Every row gives one point. Two turns around zero, p and q, are shown by what they do to some points. Where does a point land after both, in the order given? Backwards means that the second turn is done in reverse. Each puzzle has new turns, and all numbers are rounded.
In the rows, zero is written as 128.

Turn p:
[137 153 138] => [143 130 152]
[120 144 103] => [138 157 123]
[156 115 113] => [151 114 106]
[ 99 100 159] => [ 81 110 132]
Turn q:
[132 139 119] => [132 142 124]
[133 133 156] => [114 126 153]
[168 111 115] => [171 126 142]
[ 80 129 122] => [ 96 118  93]
Where do these land?
q, then p backwards: [127 123  85] => [147 119  90]
q, then p: [134 167 146] => [118 145 167]
p, then q: [110 124 144] => [107 118 121]
q, then p: [141  98 137] => [124  96 117]

Turn p:
[122 134  95 145] => [118 136 115 161]
[113 121 166 147] => [150 138 166 121]
[152 127 134 123] => [141 113 116 118]
[156 146 111 106] => [125 121  87 116]
[106  98  91 124] => [ 87 113 136 156]
[119 141 171 124] => [147 147 148  97]
Turn q:
[169  85 106 112] => [192 120 132 135]
[108 142 133 158] => [ 95 129 126 148]
[108 134 148 129] => [103 117 133 119]
[134 130 136 146] => [121 131 141 142]
[146 156 110 103] => [141 164 118 106]
[127 100 105 106] => [159 111 106 122]
[106 149 158 141] => [ 86 125 141 123]
Where do these land?
p, then q: [148 117 155 141] => [155 127 154 124]
q, then p: [ 93 148 145 162] => [108 157 166 147]
q, then p: [122 105 115 105] => [120  97 113 131]
p, then q: [155 121 124  94] => [155 108 101 118]
q, then p: [139 130 122 101] => [124 119 106 111]
p, then q: [111 147 108 165] => [103 157 136 157]

Turn p:
[133 108 146 106] => [117 128 159 117]
[140 126  87 131] => [155 107 109 111]
[133 148 130 103] => [143 154 137 119]
[110 112  94  99] => [128 125 118  78]
[132 152 153 128] => [130 153 137 151]
[102 143 139 174] => [104 130  93 164]
[147 108 148 154] => [119 101 144 156]
Turn q:
[118 136 118  83] => [127  98 133  91]
[156 147 133 163] => [131 167 102 140]
[135  87 143 123] => [147 132 167 138]
[110 135 102 114] => [126  96 115 122]
[122 135 144 156] => [109 147 124 148]
Where do these land?
p, then q: [142  93 130  98] => [120 133 171 107]
p, then q: [101 129  98 112] => [139  98 120 100]
p, then q: [122 143  94 121] => [154 118 113 107]
p, then q: [134 115 155 128] => [106 138 143 140]
q, then p backwards: [158 158 162 138] => [ 92 156 135  97]
p, then q: [ 93 144 119 146] => [129  98  98 136]
q, then p: [147 115 139 154] => [144 136 117 157]

Turn p:
[155 112 149 137 137  91] => [155 115 144 108 146  95]
[ 93 110  82 140 131 126] => [136 103  99 167 102 135]
[151 133 125 139 153 115] => [162 125 136 118 138 134]
[132 130 144  88 102 165] => [ 75 138 146 109 116 142]
[136 142 142 121 136 102] => [139 130 118 103 145 118]
[143 159 139 133  97 156] => [111 177 142 122 117 134]
[ 87 109 115 139 140 139] => [119 107 111 169 132 137]
Turn q:
[166 112 117 128 137 143] => [151 140 147 154 110 138]
[151 149  83 120 157 140] => [156 179 127 150 140 120]
[135 105 118  99 133 116] => [151 110 122 151 128 111]
[ 91 128 138 122 150 136] => [112 122  93 132 146 141]
[108 130 168 114  83 132] => [127  87 119  81 115 136]
[134 157 142 143 134 103] => [114 132 154 113 158 127]
[111 114 130 171 102 125] => [ 84 125 136 117  99 122]
Where do these land?
p, then q: [102 113 127 101  92 162] => [ 89 118  90 101 116 116]
p, then q: [169 152 130 129 142 117] => [172 125 140 122 142 144]
q, then p: [ 99  95 108 145 139 110] => [142 124  95 163 124 105]
q, then p: [105 145 137 107 109 137] => [124 104 125 109 104 144]
p, then q: [138 150 144 174 154 119] => [139 156 165 143 155 151]
q, then p backwards: [109 153 139  95 128 101] => [124 127 156 120 154  91]
p, then q: [155  96 135 122 138 129] => [130  89 136 137 126 144]
q, then p backwards: [146 143 118 146  90 127] => [168 129 130 118 101 126]
q, then p backwards: [131 105 114 133 159 150] => [103 137 108 153 126 150]

Turn p:
[156 167  76 124 129 116 138  88] => [114 125  70 172 153 114 130 104]
[135 137 111 163 124 140  98 104] => [ 87 125 116 139 130 110  98 136]
[110 163 147 105 108 118 128 154] => [134 176 124 119 117 152 151 128]
[135  89 165 128 147 137 106 112] => [142 118 173 125 126  92 113 146]
[114  86 138 139 141 125  88 133] => [111 108 160 106 107  98 131 149]
[127 126 118 112  99 121 145 124] => [138 134 115 121 121 131 131  94]
[101 149 122 114 140 121 165 147] => [135 131 128 131 143 171 162 118]
[106 125 145 129 131 133 174 141] => [146 122 152 126 136 171 133 113]
[109 108 157  96 130 160 137 172] => [160 140 157  74 140 146 140 140]
[158 142 106 153 128 111 114 131] => [116 118  92 148 111 123 117 146]
[157 117 124 144 130 126 113 104] => [126 114 121 145 123  99 103 133]
Turn q:
[156 116 150 123 128 135 111 117] => [138 115 142 114 128 145 149 106]
[167 142 140 107 144 120 120 155] => [163 118 114 106 112 155 143 142]
[113 120 153  99 145 162 133 153] => [126 175 125 113 123 139 162 137]
[ 86 128 141  98 122 139 105 145] => [ 97 163 102 100 119 125 136 121]
[121 107 153 120  91 144 126 163] => [112 143 131 123  80 117 159 119]
[125 161 114 178 124  99 147  85] => [142  98 152 139 156  91  74 130]
[144 123 114 149 167 107 122 128] => [136 113 141 134 140 164 102 146]
[114 119  99 131 117 109 155  95] => [107 105 126 156 157 102 121 138]
[126 136  89 147 114 138 132 110] => [131 123 119 166 139 114 106 112]
Where do these land?
q, then p: [ 92 139  92 146 128 127 134 167] => [ 80 148 101 114 102 138 128 144]
q, then p: [138 110 159 124 137 131 147  94] => [163 122 161 145 138 140 137 134]
p, then q: [173 121 126 102 122 155 106 111] => [135  89 102 114 130 160 105 144]
q, then p: [112 123  96 148 105 101 118 141] => [ 88 123 133 105  99 116 127 121]
p, then q: [131 107 148  96 138 131 133  98] => [143  96 154 103 140 136 129 141]
q, then p: [125 133 107 151 117 120 158 166] => [115 135 110 114  82 144 112 141]
q, then p: [128 152 156 117 119 136 138  88] => [158 119 133 163 131 112 157 129]
p, then q: [154 122 173 134 145 139 111  89] => [137 108 151  86 100 148  97 129]
p, then q: [ 93 125 117 144 115 136 123 168] => [114 163 103 128 130 110 161 123]
p, then q backwards: [104 141  89 149 149 119 135 146] => [133  87 115  95 132 106 117 126]
p, then q: [159 135 143  97 133 113 104 141] => [156 100 111 134 104 123 120 153]

Turn p:
[151 109 160 112 130 142 120 131 137] => [156 117 131 128 142 143 115 159 121]
[119  97 124 126 150 128 124 121 122] => [131 102 134 131 119 150 131 116 113]
[143 124 101 129 117 134 116 111  91] => [128 141  98 144 101 132 111 113 111]
[ 91 167 127 107 127 120 178 129  95] => [ 89 170 155 100  96 115 154 136 110]
[162 107  97 112 140 142 140 119 129] => [143 127  90 137 130 152 151 128 105]
[142 122 114 114 144 105  96 115 138] => [152  97 104 120 112 120 131 118 137]
[ 99 144 122 123  96 136 154 110 127] => [103 163 140 133 108 138 140 135 150]
[165 101 168 176 107 111 113 152 169] => [169 109 149 174 185 104 112 134 149]
[ 88 157 112 120 114 132 134 155 117] => [ 72 138 131 114 120 111 129 134 135]
[120 151 154 162 154 130 105 137 157] => [137 116 148 100 167 115 109 105 151]
Turn q:
[115 113 146 103 151 119 131 133 141] => [105 140 129 107 141  99 120 129 125]
[109 102  75 144 116 119 135 145 158] => [121  78 117 130 122 118 129 123 181]
[162 134 107 108 156 151  76 119 124] => [146 127  86 152 165 128  97 109 100]
[124  98  92 148 109  85 127 118 156] => [127  89 117 131  99 101 149  96 160]
[129 149 111 129 113 113 152 126 137] => [137 132 117 134 102 126 141 146 149]
[108 114 121 126 154 127 138 111 154] => [102 131 111 113 145 117 144 119 148]
[138 142 166 163  83 146 167 125 111] => [155 150 175 114  99 174 149 137 133]
[140 151 163 138  98 138 128 146 124] => [142 153 159 132 105 151 108 131 123]
[126 105 112  97 136 128 123 122 118] => [129 107 109 109 141 110 124 134 112]
[108 149 151 129 123 137 116 122 104] => [109 139 138 134 120 153 126 138  99]
[149 151 164 123 169 145 113 141  80] => [135 161 150 154 168 132 120 146  76]
Where do these land?
q, then p: [158 138 128 117  94 115 132 136 129] => [147 140 104 151 130 108 115 145 135]
p, then q: [128 135 146 146 140 129 126 157  92] => [109 124 137 144 124 118 132 127  82]
q, then p: [134 133 113 153 133 171 130 139 147] => [139 118 115 107 165 157 126 117 140]
q, then p: [115 111 131 131 125 181 122 142 147] => [132  99 116  95 137 164 113 136 138]
p, then q: [122  92 123 137 146 133 148 123 125] => [135 130 145 112 148 155 148 129 118]
p, then q: [169 130 122  93 141 137 145 104 146] => [177 129 115 129 143 126 121 163 145]
p, then q: [ 73  99  92 125 145 122 108 115 113] => [108  95 127  76 113 165 138 108 126]
p, then q backwards: [161 142 152 126 106  99 115  99 110] => [176 146 129 109 107 105 137 147 138]
p, then q: [115 158 128 114 146  83 113 142 183] => [127 137 119  87 119  63 134 122 157]
q, then p: [104 143 144 138 102 112 142 125  88] => [104 152 154 150 134 126 111 159 112]

Turn p:
[139 131 162 126 115 128 133 180 123] => [154 128 172 112 123 135 158 137 110]
[108 108 117 146 108 107  90  97 123] => [123 127 117 125 103 111  82  91 125]
[ 79 124 121 151  94 118 133  99 137] => [112 110 120 150  88 130 119  83 147]
[140 155 165 106 150 160 136 142  98] => [113 149 129 108 130 153 167 163  96]
[158 144  76 145 145 153 129 129 134] => [135 123 113 156 139 127 101 182 145]
[164 150 163 137 159 133 157 122 119] => [140 144 115 141 160 165 154 142  96]
[ 99 114 107 124 116  93 105 120 146] => [119 125 136 133 122  90 106  92 145]
[133 134 141 114 173 131 152 137 111] => [120 126 112 127 156 125 164 147 103]
[153 154 140  98 137 135 143 116 132] => [122 163 121 126 150 147 149 141 137]
[112 128 102 139 117 115 109 124 142] => [122 123 135 144 116 107 102 118 142]
[133 101 140 115  96 124 145 150 104] => [162 120 131  93 108 126 151 121 134]
[117  92 103 135 126 139 103 119 168] => [113  96 138 120 140 120  83 118 156]
Turn q:
[145 155 103 125 137 124 157 149 135] => [126 150  89 141 144 134 151 127 120]
[123 152 108 108 132 120 111 126 123] => [109 143 114 119 143 127 115 111 144]
[145 137 160 128 138 133 147 107 114] => [170 142 137 108 128 131 133 130 123]
[142 101 154 108 146 125 119 130 130] => [143 130 151 128 136 118 124 160 149]
[113 134 103 105 107  85 144 129 111] => [111 124  98 114 142  80 131 111 125]
[145 161 176 108 116 131 101 139 122] => [133 186 163 123 126 120 108 127 125]
[ 95  81 134 118 128 160 127 120 120] => [118  82 154 107 136 138 116 156 117]
[132  59  96 127 106 158 119 114 156] => [ 92  77 131 117  90 143 143 173 145]
[110 123 128 121 129 127 139 137 166] => [108 120 143 138 142 129 161 128 128]
[130 158 141 176 123 129  94 155 109] => [135 149 134 170 107 140  88 101 108]
[128 147 104 185 147 116 149 102 122] => [162 104  94 143 114 149 138  83 126]
Where do these land?
p, then q: [135  85 162 106 151 108 113 170 104] => [161 143 115  96 164  84 115 157 145]
q, then p backwards: [111 127  99 129 118 111 138 111 112] => [107  94 122 125 137 122 131 112 117]
p, then q: [105 143 124 118 133 144 169 115 148] => [124  94 130 136 134 150 164 124 109]
q, then p backwards: [122 111 166 143 123 102  93 128 118] => [120 130 105 147 104 105  99 155 149]
q, then p backwards: [143 119 154  93 117 103  95 159 135] => [128 164  93 102 132 117  96 146 146]
p, then q: [122 142 100 156 100 166 144 130 128] => [ 97 122 141 152  91 138 138 148 104]
q, then p: [123 153 105 169 125 121 133 121 163] => [127 108  91 146 110 162 120 118 150]
p, then q: [130 117  97 112 142 165 143 100 158] => [ 92 101 139 155 150 156 145 135 145]
p, then q: [121 163 106 140 144 143 123 124 123] => [115 119 125 160 125 129 115 112 101]
q, then p backwards: [174 107 165 117 133  94 119 147 112] => [156 152  76 122 114 105 116 157 117]
q, then p backwards: [122 141 129 125 121 150 139 103 107] => [140 102 153 125 121 135 116 122 113]
